Each row of a before or after table is a point. The points were changed in one or more steps. Then noise was added and the rows were shuffled. The steps act on how far a point lies along the listed directions, d1 being the first. Name the steps. A step turns or swaps two directions, mirrors them in a line or flattens them onto one, adds a multiple of one to another, or multiplies one. Angles are multiples of 10 degrees, from the lower direction toward the higher: turns from -170 to 170, lines from 10 to 170 but not 90. Use the fewest steps. Two steps may share a direction if one is a turn and the other turns, adds or multiplies; they go together, in the order done. Otherwise the lowest direction goes first.
In the rows, 128 means zero.

Directions:
(1): [176 137]
(2): [119 176]
Before (13 x 2)
[[139 138]
 [109 136]
 [129 130]
 [129 147]
 [129 132]
 [110 129]
 [126 132]
 [147 122]
 [137 142]
 [108 148]
 [104 164]
 [103 126]
 [143 113]]
After (13 x 2)
[[127 142]
 [125 247]
 [139 164]
 [122 139]
 [143 144]
 [112 151]
 [108 162]
 [132 197]
 [126 134]
 [115 100]
 [114 182]
 [151 139]
 [125  76]]
Steps: multiply d1 by -1; multiply d2 by 3

Directions:
(1): [181 115  96 117 107  78]
(2): [120 128 190 125  77 102]
Before (10 x 6)
[[122 126 119 125 123 131]
 [ 74 137 144 142 165 192]
 [163 114 114 119  75  50]
 [102 152  82 110 176 174]
 [ 65 154 204 123  76 144]
 [101 142  90 145 178 165]
 [152 126 122 112 117 111]
 [ 95 133  97 136 171 208]
 [131 106 114 137 117 120]
 [148 118 161 111  73  52]]
After (10 x 6)
[[134 122 167 125  60  68]
 [133 131 153 114 109 124]
 [179 131  31 103 129 106]
 [123 110 135 139 114 119]
 [158 109 143 109  84  47]
 [ 97 130  95 140 170 204]
 [ 81 161 117 121 164 172]
 [119 123 121 128 122 135]
 [118 131  75 134 191 175]
 [ 93 140 118 149 165 166]]
Steps: swap d1 and d2

Directions:
(1): [107 187  90 188 156 130 141 148 110]
(2): [ 71 107 180 141 174 166 144 111 128]
Before (10 x 9)
[[136 160  82 170 130 104 153 150 118]
 [167 130  99 114 107  93 115 151 137]
 [130 154 107 150 134 141 133 136 126]
 [172 180  37 139 102  86 119 161 116]
 [160 136 101  98 139 120 122 101 140]
 [182  80 122  42  60  96 119 134 175]
 [110  77 212 111 135 155 135 103 161]
 [183 169  93 117 122 106 119 150 111]
 [145  55 190  25 106 143 121  97 139]
 [ 66 117 181 147 162 156 144 123 136]]
After (10 x 9)
[[ 91 147 132 164 172 136 142 146 127]
 [ 93 195  71 195 169 130 149 155 104]
 [138 156  82 171 129 105 149 147 121]
 [118 143 119 125 178 147 135 101 134]
 [ 86  66 218  66 163 175 142  94 129]
 [ 38 107 184 141 189 180 171 123 154]
 [162  94 140  79  72  97 113 128 147]
 [124 179 117 156 176 139 141 143 105]
 [147  68 200  85 102 133 123 106 165]
 [144 154 103 138 120 131 130 139 132]]
Steps: mirror d1 and d2 in the line at 150 degrees

Directions:
(1): [130 117 173  72 164  95  79 148 101  95 163 132 105  78]
(2): [118 157 116 168 176 153 160 124  83 134 166  74 162  79]
(3): [147 152 182 112  76 163 149 168 152 139 174  75 104 145]
(4): [ 98  64 117 146  77 142 148 115 125  82 192 159 146 111]
Before (12 x 14)
[[151 147 167  52 191  74  52 128 133 123  98 138  90 132]
 [115 120 117 120  85 157 161 141 153 118 147 113 126 162]
 [138  99 171  81 179  82  71 131  94 115 141 141 136  71]
 [154 177 167  69 186  81  76 148 130 123  91 123  75 111]
 [129 134 145  70 172 103  84 139 123 145  78 153 108 124]
 [111  96 135 122  55 162 141 133 161 107 150 139 124 164]
 [111 147 120 149 133 149 139 128 111 131 178 104 151  99]
 [134 123 148 112 113 142 127 141 111 105 181  78 114  95]
 [128 107 152 153  61 162 168 168 148 114 187  76 121 123]
 [115 124 132 137  64 152 152 138 146 120 144 102 105 171]
 [145 137 139 140  69 165 167 129 134 143 158 115  97 154]
 [127 119 111 140 111 151 162 124 138 125 155 103 144 115]]
After (12 x 14)
[[116  64  94 155  38 131 142 123 190 119  92 172 112 188]
 [161 179 218  37 224  80  52 168  98  95 146  98  67  61]
 [118 115  91 127  78 158 159 131 170 128 115 134 128 178]
 [142 112 111 140  59 139 153 114 153 140 112 163  92 182]
 [116 110 113 155  33 182 168 121 171 124 140 126 139 185]
 [133 163 192  58 195 126  95 169  94 140 153  83 107  72]
 [163 170 221  37 215  87  57 162  93 109 177  71  84  70]
 [116 110 116 142  58 146 152 128 161 128 111 128 109 191]
 [129  95  81 139 101 133 150 100 157 125 112 147 144 147]
 [133  90 106 103 101 104 101 115 139  97 112 157 107 132]
 [140 114 185  84 179  93  77 136  86 121 164 114 132  63]
 [104 115  91 147 121 116 112 102 138 127 109 175 148 136]]
Steps: add -1 times d4 to d1; mirror d2 and d3 in the line at 130 degrees

Directions:
(1): [139 128 121 145  56 130  98 166 114  92 178 159 105 119 129 110 126 237
 113 128 164 102 137 111]
(2): [132 172  84 138 166 114 138  82 152 156 146 118 213 112 176 145 142 192
 126  67 125 129 155 133]
(3): [ 76 141 135 175 141  54 101 167  94 111 161  61 126 122 154 119 171 101
 104 136 163 132 140 183]
(4): [147  84 142 109 158 121  90  99  99  58 122  93 137 144  99  96 133 164
  80 108  36 151 135 140]
Before (9 x 24)
[[113 106 132 140 121 106 134 155 111 143 128 117  94 135 126 129 152  99
  119 142 147 126 133 134]
 [135 161  99 133 147 120 128  85 140 135 139 121 172 114 159 135 140 185
  127  84 127 131 154 139]
 [133 128 128 126 137 144 114 100 120 119 113 113 132 131 118 146 122 132
  121 113  94 139 128 124]
 [156 107 131 104 153 150 122  90 126  93 122 140 141 140 107 105 112 180
  100 101  57 133 130 120]
 [150 144  93 117 129 163 158 103 165 168 116 177 170 114 139 138 127 156
  159 108 133 122 129 100]
 [166 127 112 111 136 135 115  98 127 110 138 125 156 117 120 120 132 184
  131  89  84 132 139 117]
 [113 140 135 142 140  98 120 131 123 124 145 109 114 121 125 111 149 108
  114 123 130 134 135 151]
 [150 128 107 129 142 135 141 102 143 157 120 134 159 130 146 145 123 170
  139 104 112 137 136 124]
 [116  99 147 118 150 117 123 130 119 112 108  84 102 144 105 119 127  39
  111 158  74 149 112 142]]
After (9 x 24)
[[153 142 117 114 112 178 164 115 158 164 118 194 123 127 125 137  93 151
  154 124 146 106 119  92]
 [130  95 130 125 140 112 128 127 109 123 121 111 112 139 119 120 150 125
  107 123 103 136 136 131]
 [162 144 112 117  97 154 137 128 143 145 142 163 130 110 124 134 121 167
  163 113 145 114 130  99]
 [133 111 134  91 188 149 159  82 154 155  68 104 137 146 111 142 113   8
  137 141  51 157 107 125]
 [132 141 124 124 132 156 134 105 134 150 103 132 128 126 120 160 114 110
  147 123 117 132 120 114]
 [139 123 135 116 149 125 124 106 130 112 125 124 121 129 106 106 134 123
  109 115  86 138 131 131]
 [137 146 115 126 122 133 125 107 132 130 132 133 136 121 140 131 131 166
  129 111 134 125 144 131]
 [103 153 107 158 122 108 141 152 137 163 138 136 146 111 155 132 155 109
  153 134 182 118 129 141]
 [133 130 116 143 128 124 143 128 136 166 123 129 138 128 147 148 127 136
  147 124 142 132 131 133]]
Steps: multiply d1 by 2; multiply d2 by 0.4; turn d3 and d4 by 90 degrees
